Each point is reached from the start by the listed moves, each made once or not at all, plus a little noise. Is the number of moves made odd or even? Then give how often each move was made.
(in the rows, 128 means zero)

Moves:
(1): [143  80 114]
(2): [132 139  93]
Start: [140 127  92]
Points:
[160  94  42] => even (1, 1)
[138 133  59] => odd (0, 1)
[161  78  82] => odd (1, 0)
[138 125  90] => even (0, 0)

Moves:
(1): [166 135 144 165 119  96 110 191 106 125]
(2): [128 123 122 148  92 147 133 148 102 127]
(3): [ 96 137 177 141 136 133 163 154 115 122]
(4): [191  95  91 150 144  72 144 117 160 145]
(5): [149  81  92 125 101 130 130 131 148  68]
(6): [118 159 141 101 146 148 150 186 141 122]
(7): [ 98 156 138 111 111  96 119  97 148 102]
(8): [ 99 140 128 133 125 117 121 111 107 117]
Start: [109 131 132 122 136 132 106 144  95 113]
Points:
[197  61 118 211  90  68 147 243  86  61] => odd (1, 1, 1, 1, 1, 0, 0, 0)
[149 142 117 188  86  21  95 167  80  89] => odd (1, 1, 0, 1, 0, 0, 1, 1)
[118 150 148 165 123  90  82 190  54 100] => even (1, 0, 0, 0, 0, 0, 0, 1)
[ 67 167 188 128 126 176 170 247  70 102] => odd (0, 1, 1, 0, 0, 1, 0, 0)

Moves:
(1): [118 118 144 133 142 172 139 133 133 123 130 134 111 139 140]
(2): [142 130 138 114 128 113 131 135 126 121 118  97 138 159 154]
(3): [137 127 127 175 137 119 117 108 134 123 155 128 140 111 119]
(4): [121 122 131 126 135 142 119 135 122 165 131 126 115 103 122]
(5): [123 138 163 120 138 131  94 125 133 110 119 134 119 127 142]
(6): [145 128 130 117 140 146 132 128 133 125 143 141 133 124 113]
(7): [124 121 135 123 153 133 141 133 111 132 121 141 139 123 123]
(8): [129 139 131 139 141 127 110 146 133  89 121 119 150 115 122]
(9): [128 134 124 108 130 118 137 107 139 139 135 133 144 135  85]
(10): [124 151 119 108 184 123 114 100 137 135 168 113 128 148 154]
(11): [120 153 136 132 134 122 112 136 106 103 138 118 131 121 118]
(12): [120 132 139 141 123 106 142 143 124 121 134 128 135 116 148]
(13): [130 130 136 130 140 134 128 154 136 113 119 139 104 145 112]
(14): [131 159 130 121 135 118 145 141 106 144 105 127 153 133 146]
Start: [143 113 113  98 130 118 137 141 152 147  90 121 122 109 109]
Points:
[143 128 188 139 202 164 102 169 190 102 126 151 124  73  63] => odd (1, 0, 1, 1, 1, 1, 0, 1, 1, 0, 0, 1, 1, 0)
[139 187 153 137 221  70  89 136 149  98 122 103 179  87 170] => even (0, 0, 1, 0, 1, 0, 0, 1, 0, 1, 0, 1, 0, 1)
[134 166 162  98 249 146 104 120 167 174 128 137 115 124 107] => even (1, 0, 1, 1, 1, 0, 0, 0, 1, 1, 0, 0, 1, 1)
[135 163 202  75 208 120 153 204 141  87  42 120 163 149 130] => odd (1, 1, 0, 0, 1, 0, 1, 1, 1, 0, 0, 1, 1, 1)
[127 171 170 145 164  88 103 158 106 143 100 115 147  49 137] => even (0, 0, 1, 1, 1, 0, 0, 0, 0, 0, 1, 1, 0, 1)
[130 177 144 114 177  83 148 200  94  98  74 113 193  75 123] => odd (0, 0, 0, 0, 0, 0, 1, 1, 0, 0, 1, 1, 0, 1)
[172 129 141 109 232 159 130 133 184 120 153 103 110 168 130] => even (1, 1, 1, 0, 0, 1, 0, 0, 0, 1, 0, 0, 1, 0)

Moves:
(1): [124 142 132 127 134 130 130 119 118 116 124 127 132 127 138 115 121 141
 137 125 123 122 160 116 142 129]
(2): [135 130 128 118 129 136 130 113 130 122 140 136 132 129 130 136 137 119
 129 132 129 121 131 118 122 128]
(3): [136 130 125 143 113 125 131 132 122 132 107 138 129 125 120 141 126 128
 123 118 127 132 127 130 138 132]
(4): [130 135 131 131 121 138 117 133 117 126 165 112 146 130 125 113 125 118
 117 121 150 106 139 135 126 131]
(5): [130 130 139 124 134 150 114 125 132 137 137 114 141 107 130 109 121 109
 129 130 113 140 141 112 130 134]
(6): [122 145 123 124 135 127 116 145 123 135 137 130 126 141 126 128 136 137
 133 124 126 124 141 124 132 112]
(7): [158 123 114 130 142 133 132 138 137 105 126 136 120 130 133 142 129 135
 138 128 135 109 117 137 129 134]
(8): [141 125 131 119 108 123 113 130 130 141 151 119 120 127 139 119 122 121
 139 116 128 141 143 135 148 116]
(9): [110 140 130 124 130 147 123 130 130 125 125 125 133 131 128 120 128 119
 125 139 128 121 128 122 139 136]
(10): [145 132 124 124 126 139 132 125 130 131 125 123 117 119 125 120 140 126
 123 133 139 123 128 138 122 131]
(11): [126 123 131 137 135 124 129 117 122 137 138 126 122 117 145 123 133 109
 137 131 126 150 122 129 121 125]
(12): [124 110 118 139 128 129 122 131 142 137 113 141 114 111 131 120 130 131
 135 112 133 136 115 125 138 126]
(13): [118 114 119 117 126 120 135 140 131 107 111 131 126 133 110 151 144  96
 110 126 136 115 122 136 118 152]
(14): [130 119 127 125 105 137 126 133 133 127 128 127 129 133 138 139 134 120
 111 129 133 124 130 125 115 138]
(15): [144 121 138 130 147 119 141 124 123 121 128 146 132 136 137 125 137 139
 127 126 125 135 129 131 134 128]
(16): [153 122 121 131 135 146 138 131 122 130 125 126 134 130 121 136 123 135
 138 131 140 130 120 114 106 153]
(17): [141 138  95 132 109 132 144 140 137 136 157 119 128 152  99 141 114 145
 138 116 138 134 156 154 144  97]
(18): [ 92 127 120 123 117 139 137 151  98 114 132 135 104 136 119 144 121 128
 137 121 110 106 134 138 118 109]
(19): [142 127 135 128 123 143 131 118 140 140 131 117 139 133 129 121 131 118
 140 119 141 124 136 130 114 110]
(20): [115 156 141 109 106 126 135 155 104 100 159  99 117 146 124 121 145 127
 114  85 133  91 108 120 118 129]
(21): [ 86 136 135 127 113 136  92 134 121 118 109 108 116 104 142 124 110 117
 141 110 133 154 121 142 125 125]
(22): [124 131 129 124 145 134 149 124 134 149 109 142 119 127 131 152 120 145
 125 118 130 132 135 125 126 143]
(23): [131 118 134 141 130 128 124 123 141 128 124 123 106 144 105 137 138 134
 131 128 129 135 138 133 127 133]
(24): [110 117 139 133 128 135 120 147 123 121  99 107 111 117 112 133 143 113
 126 125 141 142 122 124 133 115]
Start: [120 121 137 122 133 144 130 104 124 129 118 136 140 146 120 121 128 125
 126 142 124 136 155 126 106 133]
Points:
[ 69 156 145 102  96 249 111 142 107  72 108  95  82 135  94 139 148  68
 134  39 165  54 186 132  90 169] => even (1, 1, 1, 1, 1, 0, 1, 0, 1, 1, 0, 1, 1, 0, 0, 0, 0, 1, 1, 1, 1, 1, 1, 0)
[122 123 109 115  84 197 100 166 136 141  86  95  74 117 106 178 135  64
 134  82 163 196 194 174 123 123] => odd (0, 0, 1, 0, 1, 1, 1, 1, 0, 1, 1, 0, 1, 1, 0, 0, 1, 0, 0, 0, 1, 1, 0, 1)
[163 128 123 121 131 212 162  90 148 149 140 124 135 169  83 163 113 152
 141 127 138 149 241 101  93 164] => even (1, 1, 0, 0, 1, 0, 0, 0, 0, 0, 0, 0, 0, 1, 0, 1, 1, 0, 0, 0, 0, 1, 1, 0)

Moves:
(1): [126 112 126 135 142 122 128 124 129 124 139 116 124 130 140 116 130 126
 113 151 134 131 135 119 129 139 119]
(2): [112 157 145 121 137 120 133 135 118 128 115 134 146 141 142 158 127 147
 128 141 117 128 131 114 156 143 123]
(3): [139 130 127 135 129 126 115 125 127 108 134 131 146 126 131 122 126 120
 122 132 134 128 124 122 113 128 119]
(4): [117 135 126 145 124 130 122 142 126 150 133 147 136 155 127 118 168 127
 124 121 123 121 137 126 156 114 134]
(5): [103 143 106  96 151 135 109 127 124 142 120 136 126 133 150 126 121 116
 127 137 125 135 130 114 117 128 134]
(6): [110 109 140 126 131 123 116 119 135 125 129 117 128 144 113 125 121 133
 111 133  92 135 116 103 120 109 151]
(7): [114 137 153 139 113 141 146 126 117 116 121 137 122 144 123 127 123 126
 145 114 110 127 107 104 134 123 118]
(8): [125 117 137 122 133 132 123 140 130 126 134 127 120 131 133 134 133 127
 146 151 127 138 122 112 126 115 115]
(9): [141 141 134 123 140 136 130 134 125 113 114 112 117 144 149 109 145 131
 128 142 135 115 125 137 131 130 140]
(10): [118 142 130 123 125 125 124 142 124 129 122 115 124 120 114 126 121 116
 132 134 121 129 123 142 135 126 133]
(11): [124 131 141 131 129 134 110 117 127 132 128 120 108 142 134 124 143 130
 120 129 111 108 134 156 109 152 109]
(12): [119  95 133 140 121 126 127 123 100 148 130 132 126 130 146 132 142 118
 141 111 121 142 146 137 118 115 129]
(13): [136 123 111 128 130 127 149 151 146 145 130 117 118 141 159 131  98 134
 134 111 111 133 113 136 120 141 117]
(14): [135 117 134 122 133 138 123 125 135 131 150 111 105 132 145 133 147 100
 138 120 106 140 131 123 129 134 119]
(15): [150 122 125 141 152 136 119 118 120 161 104 136 135 128 108 132 146 109
 118 139 127 121  93 111 134 136 123]
(16): [135 124 151 133 116 134 135 123 135 127 139 112 129 128 130 109 123 138
 134 129 123 148 130 136 137 119 143]
(17): [124 116 126 126 133 111 136 131 132 143 137 138 132 135 137 135 125 126
 108 143 137 135 128 131 119 130 133]
(18): [148 144 117 139 134 129 113 138 122 130 139 139 129 137 132 137 111 126
 139 114 146 137 146 114 121 134 126]
(19): [122 132 118 145 112 102 124 111 128 136 120 122 131 115 137 127 135 125
 127 126 153 117 120 126 108 123 145]
(20): [112 100 137 102 149 141 108 147 118 130 146 121 131 132 129 126 132 149
 139 123 151 106 144 150  99 117 142]
(21): [112 136 122 136 144 150 128 123 119 111 139 126 117 119 124 131 124 123
 114 139 115 134 117 125 136 136 135]
(22): [120 132 137 125 130 119 114 144 124 129 130 133 132 117 122 126 134 125
 115 109 120 130 131 123 128 125 127]
(23): [122 136 125 135 145 108 142 122 148 120 129 122 126 128 125 126 116 120
 160 121 105 146 106 110 141 137 124]
(24): [104 128 103 121 127 140 113 135 129 121 139 117 128 124 114 124 118 135
 121 127 138 152 140 129 121 132 155]
Start: [137 149 136 120 120 109 124 121 107 144 144 116 125 113 141 141 132 142
 140 142 146 136 134 125 131 137 130]
Points:
[108 154 106 105 190 120  73 134  82 160 121  92 122 126 155 121 147  85
 185 186 129 190  92  86 114 136 151] => odd (0, 0, 1, 0, 1, 0, 0, 1, 1, 1, 0, 1, 0, 0, 1, 0, 0, 0, 0, 0, 0, 0, 1, 1)
[115 123 152 105 197 126  30 132  88 174 189 104 131 174 146 178 150 139
 104 164 126 147 141  99  72 171 149] => even (0, 1, 1, 0, 0, 1, 0, 0, 0, 0, 1, 0, 0, 1, 1, 0, 1, 1, 0, 1, 0, 0, 0, 1)
[ 94 131 136 119 249 108  32 129 101 183 178  94  89 160 211 109 237  77
 118 205 132 121  91  89  84 162 128] => odd (1, 0, 1, 1, 1, 0, 0, 1, 1, 0, 1, 0, 0, 1, 1, 0, 1, 0, 1, 1, 1, 1, 1, 0)
[ 40 230 130 107 176 150  34 207  65 140 158 102 107 183 214 141 144 151
 153 140 136 125 130 106  95 159 155] => even (0, 1, 1, 1, 1, 0, 1, 1, 1, 1, 1, 0, 1, 0, 0, 0, 0, 1, 1, 1, 1, 1, 0, 1)
[ 33 130 147 101 194  92  88 112  63 191 114 104 135 173 181 154 146 143
 159 164 123 158  88  59  97 123 214] => even (0, 1, 0, 0, 1, 1, 1, 0, 1, 0, 0, 1, 0, 0, 1, 0, 1, 0, 1, 1, 0, 0, 1, 1)
[ 90 169 157 156 191 106  59 142  86 147 153  74 129 195 152 128 177 112
 163 159 119 152  94  37 141 144 179] => odd (1, 1, 1, 1, 0, 1, 1, 0, 1, 1, 0, 0, 0, 1, 1, 0, 0, 1, 1, 1, 0, 0, 1, 1)
[ 97 128 155 126 145  86 142 108 151 176 184  65  58 163 248 122 117 100
 183 167  80 183  81  86  98 170  95] => odd (1, 0, 0, 0, 1, 0, 1, 1, 0, 0, 1, 0, 1, 1, 0, 1, 1, 0, 1, 0, 0, 0, 1, 0)
[ 99 129 160 120 192 123 118 129 133 163 174  94  93 156 176 134 106  71
 148 154  14 221  17  11 123 135 126] => odd (0, 0, 1, 0, 1, 1, 1, 1, 0, 0, 0, 0, 1, 1, 1, 1, 1, 0, 0, 0, 1, 1, 1, 0)
